Rows are points. Any point is a mix of the corners, with weights that add up to 1. It lies inside the corners' shape when no weight is negative. Say inside or outside, and name the corners with a negative weight.
In the rows, zero is written as 128.

Corners:
(1): 129  81  167
(2): 126  151  116
(3): 176  104  98
(4): 44  190  65
Points:
141  96  138 => inside
74  145  124 => outside (3)
76  172  85 => inside
131  142  113 => inside
126  97  152 => inside

Corners:
(1): 61  208  129  97
(2): 183  101  105  146
(3): 112  219  128  119
(4): 166  29  180  107
(5): 100  144  160  160
Points:
101  148  135  113 => outside (3)
156  85  154  137 => outside (1)
148  74  153  124 => outside (3)
119  154  147  144 => outside (1)
110  199  132  120 => inside
94  205  129  137 => outside (4)
162  119  142  119 => outside (1, 5)
115  178  140  130 => inside

Corners:
(1): 149  161  110  110  149  178  135  97
(2): 121  102  142  203  117  71  98  94
(3): 178  211  163  96  144  187  185  83
(4): 195  147  181  140  193  111  127  138
(5): 80  205  180  221  140  117  124  197
(6): 119  118  155  78  60  96  117  76
(7): 111  65  79  164  54  45  97  181
(8): 108  198  93  83  127  110  192  148
(9): 73  53  87  75  44  121  162  108
Points:
153  145  148  133  138  119  138  131 => inside
113  151  133  118  116  130  153  114 => outside (7)
109  118  121  96  97  131  156  102 => outside (7)
132  104  139  140  115  103  114  130 => outside (3, 8)
145  138  132  130  129  121  133  128 => inside
122  135  98  46  83  118  185  115 => outside (1, 2, 5)
132  127  147  115  112  111  132  116 => inside

Corners:
(1): 17  110  145  110  182  115  168  61  191
(2): 38  105  77  163  163  85  177  41  142
(3): 208  117  143  134  97  123  54  163  145
(4): 87  101  89  184  120  161  70  181  142
(5): 117  154  85  93  60  80  114  150  84
(6): 128  97  107  101  127  145  111  117  54
(7): 30  92  75  82  202  41  212  67  163
(8): 148  192  103  116  147  117  124  148  96
(9): 168  114  120  150  84  193  129  191  139
(10): 161  135  174  172  130  83  128  196  110
Points:
102  119  109  118  141  100  161  114  152 => outside (4, 6)
108  117  109  127  138  118  124  149  136 => outside (2)
146  134  138  129  115  121  126  130  121 => outside (4, 7)
158  129  112  124  110  130  103  172  85 => outside (1, 2)
121  125  105  123  130  87  122  135  102 => outside (1, 9)
141  131  119  114  115  121  131  150  127 => outside (2, 4)

Corners:
(1): 150  197  156  155  86  155  141  63  177  186  97
(2): 117  69  132  183  147  27  177  73  174  167  75
(3): 150  130  174  79  63  122  149  27  69  125  150
(4): 132  50  115  98  197  126  119  179  91  69  55
(5): 95  74  70  123  145  166  197  42  136  148  47
(6): 89  119  126  161  95  38  211  124  162  126  67
(7): 163  89  114  51  43  186  145  112  112  152  58
(8): 90  141  159  49  164  96  105  177  102  148  213
(9): 204  119  135  97  173  94  192  163  120  100  109
(10): 149  176  72  131  82  103  75  108  169  153  181
(11): 153  70  142  118  65  161  119  168  94  149  203
(12): 145  103  114  104  163  99  100  191  33  162  143
Points:
144  108  129  111  123  120  149  116  133  123  102 => outside (12)
144  105  124  91  129  114  156  135  102  116  115 => outside (1, 2)
121  119  124  81  105  140  126  113  91  140  101 => outside (2, 9, 11)
133  101  119  109  134  118  139  138  125  138  110 => outside (3)
147  76  99  130  124  104  166  140  138  127  65 => outside (1, 3, 8)
129  80  115  112  145  129  143  130  111  120  89 => inside
147  105  137  111  127  101  155  108  113  127  111 => inside
143  116  132  98  86  123  144  96  111  138  118 => inside
138  117  142  113  113  107  147  108  115  143  129 => inside

Corners:
(1): 136  138  131  132  120  52  116  118  129  146  139  140  104  121
(2): 136  111  116  138  148  131  139  118  137  138  152  115  146  137
(3): 123  128  129  112  147  126  115  123  155  123  112  119  138  146
(4): 113  109  124  146  140  137  108  130  121  118  147  115  139  104
(5): 96  148  142  124  120  144  118  116  139  142  134  120  140  124
(6): 110  113  139  149  71  139  108  117  138  136  135  202  146  117
(7): 140  152  103  125  131  133  122  133  127  113  144  112  131  127
(8): 135  117  97  117  139  95  127  123  28  98  135  109  134  138
(9): 94  139  118  7  139  155  105  124  83  109  139  188  136  127
(10): 129  130  126  142  128  125  129  174  136  131  127  115  142  142
(11): 75  102  100  155  120  148  118  119  145  124  143  115  113  137
(12): 107  133  133  144  142  149  139  115  123  126  123  174  119  131
(13): 116  126  105  144  133  120  118  129  120  147  126  114  128  120
(14): 124  120  126  117  133  126  160  130  145  128  109  103  114  123
(15): 114  114  135  135  121  141  118  109  128  131  116  121  78  134
Points:
114  124  123  149  138  131  128  127  150  137  134  102  125  130 => outside (6, 8, 9)
116  127  119  105  130  129  123  124  102  119  132  140  130  129 => inside
118  126  120  144  128  123  125  130  126  130  134  119  137  126 => outside (9, 15)
114  116  123  149  129  138  129  133  124  129  132  122  150  131 => outside (1, 7, 9, 15)
119  123  122  126  129  127  121  132  127  127  132  120  130  129 => outside (12)
111  128  122  116  128  141  125  122  119  125  128  141  129  134 => outside (1, 4)
115  129  119  122  120  126  117  131  139  137  147  132  138  118 => outside (3, 8, 12, 15)
121  129  121  122  130  126  124  123  128  130  130  130  124  133 => outside (4)
104  117  123  121  128  140  126  123  121  125  121  128  119  129 => outside (1, 2, 7)

Corners:
(1): 120  141  126  122  138  121  156  120  127  161  132  157  122  143  131  143  181  158
(2): 109  144  134  148  140  118  118  106  136  122  137  125  145  134  117  118  149  127
(3): 116  141  115  145  129  114  120  147  131  104  109  117  122  105  114  110  123  152
(4): 111  154  140  114  136  120  133  177  140  125  116  147  124  139  112  118  99  107
(5): 147  143  117  139  139  177  142  112  151  121  119  144  114  80  124  127  159  158
(6): 123  112  135  139  152  126  113  131  108  110  109  135  138  126  156  155  106  149
(7): 105  113  132  144  105  145  136  119  111  111  141  154  136  121  114  129  103  136
(8): 105  130  121  127  152  132  157  120  106  123  146  132  112  130  124  176  94  152
(9): 118  128  130  127  143  123  122  125  125  142  120  141  110  138  98  120  105  118
(10): 153  121  131  137  118  131  142  106  125  164  153  129  151  124  141  122  126  114
(11): 132  134  106  84  124  131  144  108  152  138  139  119  112  97  147  116  137  129
(12): 111  130  91  142  147  140  118  123  116  113  133  141  121  129  139  124  106  159
(13): 116  143  138  128  120  129  145  131  106  99  134  129  119  151  117  140  106  127
(14): 101  152  127  134  129  123  126  129  108  136  135  109  146  146  120  112  104  126
(15): 110  157  136  132  133  125  122  122  107  120  155  149  123  129  117  112  110  144
(16): 134  137  131  119  134  123  127  137  149  102  142  143  137  145  113  138  132  159
(17): 108  138  139  143  7  138  110  97  193  123  138  135  114  135  167  110  117  131
(18): 106  146  128  150  113  128  116  126  100  109  149  136  131  155  124  199  111  138
(19): 112  103  139  142  141  144  128  142  114  120  151  138  115  145  121  120  113  152
Points:
120  138  126  132  131  132  130  130  128  120  131  134  128  128  124  131  120  140 => inside
123  133  128  134  132  137  131  125  127  121  128  137  127  123  129  134  123  141 => inside
117  136  124  131  130  129  131  128  127  128  129  132  122  132  131  135  123  138 => outside (7, 15, 16)
117  141  116  129  129  135  139  124  130  122  140  133  113  122  135  141  124  144 => outside (6, 7, 9, 14, 16)
123  140  122  134  122  136  128  123  136  112  134  131  120  117  133  137  121  146 => outside (1, 7, 9, 14)

Corners:
(1): 155  102  105  148  171  140  127  70  123  149  131  149  105  81  110  103  114  139  132  172
(2): 99  110  91  118  127  175  68  81  109  161  111  124  140  178  100  139  181  114  114  147
(3): 136  92  118  66  109  121  114  132  88  140  122  63  72  167  104  143  116  109  109  128
(4): 53  115  144  100  133  142  147  111  95  61  128  163  97  144  119  179  117  153  91  139
(5): 161  115  142  165  107  152  71  115  177  133  157  154  139  153  128  84  89  156  55  132
(6): 147  157  140  118  88  137  166  86  216  112  175  94  122  90  107  107  159  157  146  128
(7): 169  111  169  100  180  107  149  110  246  183  141  167  147  96  213  68  108  77  31  194
(8): 137  162  99  145  146  183  140  97  101  93  171  40  147  103  170  144  106  145  97  182
(9): 126  168  158  71  127  138  133  104  158  134  99  144  124  112  210  151  184  114  131  178
(10): 88  179  103  140  116  102  94  93  143  96  154  111  94  182  106  122  154  99  117  74
(11): 105  125  110  155  132  132  124  83  149  108  86  113  91  76  134  200  184  144  79  177
(12): 53  162  143  112  105  145  49  166  58  64  173  85  147  131  87  100  168  178  142  125
(13): 65  83  154  95  150  128  101  149  105  30  130  161  168  74  135  122  169  92  160  81
(14): 176  127  94  63  147  94  121  75  132  158  180  100  7  89  145  128  219  126  61  165
(15): 95  98  90  109  92  82  179  79  138  127  85  188  127  112  169  152  174  85  93  102
(16): 161  210  98  93  80  151  80  130  194  181  184  123  109  110  134  63  78  145  87  105
(17): 98  170  70  160  127  158  146  187  190  97  131  157  191  181  196  150  147  104  96  151
(18): 98  175  115  175  142  151  128  160  103  132  117  52  136  203  105  69  177  137  98  76
(19): 180  138  104  58  132  66  174  83  179  187  174  129  83  122  139  145  144  126  105  75
(20): 81  105  133  167  76  139  130  132  178  157  152  67  107  131  187  162  152  122  73  115
(21): 151  100  174  86  136  122  97  131  118  124  177  186  141  81  85  109  179  82  126  165
Points:
113  125  123  92  128  131  92  107  100  99  145  141  114  106  115  132  144  122  126  124 => outside (6, 7, 17, 18, 20)
110  142  126  92  128  111  137  122  135  101  141  135  118  111  143  130  164  111  112  120 => outside (1, 2, 5, 20)
124  145  107  120  131  139  119  117  146  123  148  128  132  115  139  103  139  142  91  133 => outside (3, 9, 10, 20, 21)
125  149  113  124  115  142  124  110  135  126  149  99  113  130  126  126  144  141  106  132 => outside (7, 13)

Corners:
(1): 22  114  170  105  162  127  105  72  125  82  105  118  80  220  144  174  99  198  60  88
(2): 195  161  54  121  96  99  67  178  90  194  64  147  138  163  126  173  192  148  85  63
(3): 121  110  159  143  139  128  145  88  138  130  126  123  124  115  156  135  153  100  141  117
(4): 51  140  67  96  157  114  91  102  84  31  171  185  144  160  123  180  194  143  89  123
(5): 156  119  62  101  115  181  120  76  122  82  104  152  131  118  120  182  131  131  122  92
(6): 78  128  133  108  107  83  133  149  145  156  151  87  162  135  42  131  133  191  77  96
(7): 92  96  155  101  171  147  120  52  119  36  143  139  82  172  178  116  104  151  175  249
(8): 105  161  80  63  86  156  201  156  149  133  91  115  78  98  112  134  128  81  119  115
(9): 183  87  144  102  137  138  133  152  129  89  153  149  120  178  135  169  115  134  110  120
(10): 113  126  151  163  127  157  79  94  112  130  120  149  47  112  101  79  113  203  123  168
(11): 196  131  112  161  105  170  141  136  209  202  114  120  108  86  148  118  109  111  126  151
(12): 75  158  140  143  208  99  118  67  140  179  189  114  186  88  167  157  82  153  118  104
(13): 92  108  127  75  111  184  121  172  130  71  84  151  86  121  28  135  128  148  120  162
(14): 109  149  123  138  91  124  137  146  122  77  87  149  122  123  143  71  127  125  128  139
(15): 117  128  193  74  87  229  160  91  101  68  131  94  85  53  171  106  131  174  116  220
(16): 146  24  129  152  96  172  149  134  129  124  130  163  111  74  135  138  83  122  141  175
(17): 76  109  130  172  94  90  183  205  160  155  108  117  140  126  113  174  99  177  193  90
(18): 46  113  78  131  140  150  207  151  146  191  114  116  136  147  41  125  140  130  117  48
(19): 203  147  42  118  140  142  129  154  116  83  63  167  109  107  134  188  159  117  93  140
(20): 184  184  115  233  165  117  108  101  99  217  156  101  182  126  141  180  109  125  104  73
(21): 181  166  85  38  90  140  151  69  104  127  61  224  113  168  190  161  201  69  88  140
Points:
119  122  104  114  121  135  128  128  125  110  110  147  112  144  110  148  140  139  113  126 => outside (12, 15)
96  135  128  108  140  138  134  100  109  91  134  144  118  133  132  133  137  133  104  146 => outside (2, 5, 11, 17)
135  127  116  124  127  144  134  114  129  140  122  140  122  125  130  153  130  134  114  127 => outside (14)
137  165  80  136  135  122  133  100  119  149  110  160  133  126  150  145  159  105  125  111 => outside (1, 6, 9, 13, 15, 16)
126  124  110  119  127  144  135  118  124  130  117  137  118  130  125  157  131  136  113  121 => outside (14)
107  112  131  127  132  147  138  121  134  105  126  131  108  124  120  138  112  148  127  142 => outside (2, 21)
131  123  110  126  116  142  136  131  126  108  107  147  116  118  133  133  128  130  119  139 => inside
69  125  130  159  149  115  109  89  135  150  153  132  143  135  93  127  102  178  119  117 => outside (2, 3, 8, 9, 15, 19)
180  120  108  146  91  152  146  131  138  125  114  143  124  84  144  136  135  111  122  137 => outside (1, 2, 7, 12, 13, 18)

Corners:
(1): 146  41  90  106  121  162  159  117  195  90  177  125  229  181  78  118  80  117  96  103
(2): 204  45  136  150  161  78  172  160  139  124  165  140  180  91  58  56  89  161  164  92
(3): 111  107  136  89  178  163  160  143  95  91  98  67  90  123  119  121  175  139  144  113
(4): 203  77  16  110  145  120  178  109  174  152  206  92  171  139  72  94  104  124  141  157
(5): 136  116  127  69  217  172  100  134  124  116  103  115  128  85  181  85  147  98  100  109
(6): 104  183  128  205  144  134  88  148  190  123  64  132  166  199  108  87  136  118  98  130
(7): 102  107  111  120  140  139  68  159  91  151  69  120  99  105  115  146  133  122  190  156
(8): 196  154  210  143  190  119  95  160  105  76  118  65  84  160  169  137  135  123  120  195
(9): 122  187  174  157  78  196  100  121  106  135  104  76  103  107  148  153  112  150  156  152
(10): 128  121  202  116  183  202  121  142  60  166  156  60  136  88  130  176  116  75  163  139
(11): 115  95  90  147  146  119  213  141  121  127  217  155  182  161  140  151  76  114  128  124
(12): 102  247  155  114  75  103  107  114  183  131  111  153  105  175  27  80  135  112  93  93
(13): 140  65  92  106  129  106  203  152  246  157  229  101  167  162  106  158  53  157  114  74
(14): 95  126  167  151  200  111  107  103  96  129  94  93  117  142  97  159  114  175  97  149
(15): 133  183  125  125  70  104  109  131  130  153  73  141  157  179  70  105  170  135  50  94
(16): 109  85  96  113  127  110  93  135  136  171  204  80  181  188  128  68  55  138  154  129
(17): 100  119  194  112  138  105  123  99  109  151  97  73  147  125  151  123  127  146  174  146
(18): 107  135  180  135  151  144  64  85  103  102  73  131  60  176  150  140  143  106  152  99
(19): 72  204  49  124  141  87  98  111  213  114  137  188  187  185  62  106  159  165  128  55
(20): 97  165  152  122  142  148  83  108  145  154  187  179  105  169  83  64  191  114  98  119
(21): 60  122  151  168  145  69  34  93  80  105  107  88  114  105  145  146  158  86  148  102
Points:
133  122  134  134  148  126  134  127  126  108  143  103  121  124  101  158  112  135  160  119 => outside (5, 6, 15, 16, 17, 20)
117  120  135  119  155  121  125  120  146  133  160  114  144  157  107  106  117  122  129  114 => outside (7, 9, 15)
117  113  129  134  139  128  128  119  143  133  146  109  152  142  117  121  115  133  129  109 => outside (7, 8, 12)
161  146  170  130  139  158  157  143  132  120  126  98  110  134  126  116  138  125  123  130 => outside (1, 7, 14, 16, 19, 21)

Corners:
(1): 105  76  160  184  140  126  101  143  126  133  154  93  152  140  102  131  133  142  116  123
(2): 157  141  120  186  138  188  184  132  150  86  168  130  113  102  137  136  135  122  84  119
(3): 150  110  110  120  141  103  128  130  197  127  134  132  146  148  109  121  125  149  104  110
(4): 88  117  130  145  158  101  110  93  132  120  140  139  22  166  98  130  119  133  121  121
(5): 136  126  120  123  135  116  93  117  124  139  128  100  40  141  76  125  76  150  139  161
(6): 140  102  233  140  134  131  108  85  128  100  153  138  169  137  233  147  152  135  109  141
(7): 165  109  123  130  127  113  112  124  125  145  106  95  132  160  100  147  57  132  111  123
(8): 118  99  109  126  140  161  126  83  127  139  124  162  148  152  133  141  162  117  121  127
(9): 160  172  119  131  108  97  97  141  156  129  95  117  113  124  157  87  151  165  203  100
(10): 127  105  115  148  143  156  138  134  150  95  139  165  147  154  132  134  124  165  106  109
(11): 142  160  108  130  153  112  144  138  125  71  174  105  143  137  95  160  129  110  126  104
(12): 127  119  122  103  139  123  164  39  142  96  131  132  152  133  141  89  102  106  110  126
(13): 131  97  126  115  98  89  106  142  123  133  119  115  134  128  144  103  145  180  92  164
(14): 166  114  135  107  98  109  108  128  123  131  132  134  152  44  131  114  138  115  87  117
(15): 134  131  102  198  115  119  132  140  123  108  134  144  166  26  109  131  125  116  96  151
(16): 142  123  156  135  57  128  127  98  135  131  158  161  150  112  153  134  129  123  102  135
(17): 24  144  239  114  110  249  153  106  128  123  126  118  171  160  105  150  133  130  160  156
(18): 149  121  161  97  138  86  151  138  122  144  91  150  160  157  88  46  144  129  157  122
(19): 118  107  126  119  133  96  150  143  132  132  132  127  165  134  118  138  116  110  173  112
(20): 127  98  119  112  137  97  95  150  143  106  102  182  124  131  100  35  149  116  104  153
(21): 119  130  122  108  147  93  113  138  149  167  169  122  128  150  118  119  123  128  90  123
Points:
127  110  153  141  115  128  122  138  137  126  135  142  171  107  147  113  155  138  111  135 => outside (4, 5, 7, 11, 12)
135  132  147  121  120  116  130  109  135  123  137  121  130  122  137  126  117  130  122  130 => outside (1, 8, 10, 20)
127  121  141  137  124  125  119  118  137  121  140  121  128  128  130  131  125  133  121  131 => outside (10, 18)
126  115  137  134  130  127  127  120  141  127  131  135  132  142  123  115  123  137  121  130 => outside (11, 14)
144  111  123  140  137  113  133  117  140  114  136  138  137  121  110  121  116  121  109  125 => outside (9, 13, 17, 21)
131  125  148  132  123  131  129  124  140  121  139  128  145  127  123  124  117  129  121  128 => outside (4, 8, 13)
134  132  132  134  127  122  152  115  143  104  134  125  135  133  126  127  114  135  135  125 => outside (1, 8, 14, 20, 21)
120  108  156  136  119  127  118  116  120  113  131  135  134  124  117  116  121  134  110  142 => outside (2, 3, 8, 9, 19, 21)
125  131  133  123  116  137  135  114  153  122  129  143  125  104  119  99  129  137  102  136 => outside (1, 6, 7, 8, 11, 19)

Corners:
(1): 31  132  164  116  132  139  109  125  138  135  132  249  111  112  141  149  111  122  140  168
(2): 141  140  109  133  133  134  145  106  115  146  129  143  134  118  143  129  96  110  116  113
(3): 133  142  134  120  157  146  145  121  124  154  138  131  133  131  147  134  131  121  105  142
(4): 131  143  151  157  124  109  163  132  122  143  127  123  134  129  135  142  105  147  116  141
(5): 134  109  151  133  131  138  134  133  107  154  118  121  112  124  138  127  132  157  140  189
(6): 138  102  133  134  144  106  138  131  157  111  128  116  89  157  133  143  128  149  128  108
(7): 137  110  120  125  126  131  133  123  155  121  136  124  135  137  110  140  121  146  137  129
(8): 79  140  123  132  155  139  129  120  127  148  139  140  105  157  147  102  125  115  140  110
(9): 136  138  109  137  143  118  116  135  159  118  119  123  137  125  144  123  106  130  132  109
(10): 132  130  111  133  103  136  138  148  119  141  116  143  130  121  79  146  118  121  107  126
(11): 145  103  128  136  132  124  146  138  120  117  108  109  146  140  144  127  130  124  129  123
(12): 124  102  115  125  116  103  90  129  172  137  127  144  136  126  143  139  112  148  117  108
(13): 160  145  111  169  143  139  162  112  100  151  116  112  135  155  94  135  95  107  83  110
(14): 155  126  134  125  169  119  153  124  133  133  148  122  140  152  146  102  116  123  121  128
(15): 137  134  104  129  111  113  105  128  161  106  135  115  146  124  138  133  106  119  111  146
(16): 135  125  128  133  123  120  133  114  122  140  132  125  131  125  132  103  162  162  138  158
(17): 110  124  117  117  111  113  81  122  149  119  143  130  132  113  122  136  101  131  115  110
(18): 105  111  177  128  125  140  104  113  142  136  147  142  101  129  146  131  166  127  136  152
(19): 148  142  119  132  111  144  130  127  117  123  94  105  148  149  122  108  108  129  115  122
(20): 142  149  129  118  137  115  133  126  115  142  108  115  140  139  128  135  123  126  133  122
(21): 132  119  118  118  127  115  151  130  132  128  109  110  142  122  124  90  124  131  125  141
Points:
125  124  137  130  130  128  125  124  134  133  130  130  126  131  135  128  128  131  126  136 => inside
152  122  117  126  122  124  122  128  137  128  121  106  145  130  125  119  127  132  118  133 => outside (1, 2, 4, 6, 8)
127  128  123  138  131  125  129  125  138  131  131  134  128  135  129  132  113  128  116  119 => outside (5, 20, 21)
114  130  135  127  131  131  133  124  129  130  123  137  126  128  144  128  119  127  131  139 => outside (10, 12, 13, 14, 16)
129  123  131  129  133  126  132  123  132  134  128  128  129  134  135  124  124  136  126  138 => outside (9, 10)

Corners:
(1): 105  136  105  127  152  157  140  114  128  89  118  144  128  155  44  138  89  153  141  180
(2): 160  127  189  149  169  68  149  143  203  122  206  181  151  121  138  147  167  112  156  123
(3): 155  120  195  140  111  64  113  149  221  181  132  164  181  173  86  152  173  139  143  102
(4): 38  178  162  109  113  130  207  156  22  174  126  65  116  153  144  80  171  137  42  147
(5): 127  73  100  164  110  83  140  128  139  78  116  211  96  178  109  171  100  132  134  178
(6): 165  117  181  141  150  10  109  189  161  122  179  126  159  125  84  171  176  128  112  158
(7): 33  136  134  132  161  164  133  96  69  139  93  76  73  84  179  132  119  190  85  144
(8): 222  121  127  114  131  53  153  155  236  103  162  204  165  60  69  176  172  107  118  95
(9): 156  112  160  185  152  60  150  83  229  163  182  197  99  69  42  161  144  124  127  149
(10): 88  135  158  132  71  94  149  130  84  181  90  47  162  154  130  58  152  45  128  84
(11): 174  164  167  88  94  138  104  105  62  134  95  59  154  135  85  42  204  57  51  52
(12): 157  135  186  98  163  27  136  108  206  182  124  187  85  83  111  214  160  132  158  138
(13): 88  142  122  133  202  129  201  85  30  154  67  98  119  104  158  151  132  180  80  141
(14): 110  55  53  107  161  112  162  128  127  121  138  119  144  175  100  101  152  149  133  129
(15): 131  120  153  139  136  85  148  93  155  74  107  166  132  117  146  172  128  154  118  243
(16): 106  214  103  103  114  177  149  98  97  200  139  29  154  104  130  103  220  40  71  77
(17): 28  125  157  118  191  159  191  142  67  173  56  101  100  117  139  156  203  133  86  157
(18): 181  142  187  170  65  51  69  156  143  192  135  175  164  157  106  56  186  88  172  115
(19): 149  116  183  164  107  28  134  89  185  134  148  221  143  103  114  195  177  158  207  124
(20): 166  102  152  128  120  194  165  139  76  114  88  102  79  136  109  103  138  124  115  157
(21): 102  95  144  98  152  104  171  129  121  151  162  146  153  102  128  187  105  131  94  179
Points:
133  131  152  133  135  104  139  131  130  146  126  137  123  131  98  128  165  125  118  127 => outside (10, 15, 21)
111  151  167  132  127  103  140  121  95  144  107  114  121  129  138  129  164  114  121  136 => outside (3, 8, 9, 14, 21)
117  133  142  128  142  108  153  114  129  136  122  126  123  121  114  145  155  132  114  138 => outside (18, 21)
120  123  168  130  129  86  149  132  116  152  119  121  139  140  108  120  157  121  125  138 => outside (5, 7, 8, 16)
89  146  168  131  147  85  159  141  126  160  131  125  134  110  165  161  157  128  102  154 => outside (1, 9, 11, 14, 19, 20)
130  120  154  126  134  91  141  128  129  130  122  144  131  127  115  141  149  134  124  139 => outside (9, 16)
126  137  152  127  137  108  142  123  124  143  132  123  124  114  122  140  140  124  105  141 => outside (14, 17, 19)
120  122  143  131  135  89  146  118  142  146  126  143  131  121  104  148  153  128  116  141 => outside (2, 20)
123  132  140  123  139  116  149  135  110  144  129  112  124  122  107  124  152  112  105  130 => outside (3, 15, 19)
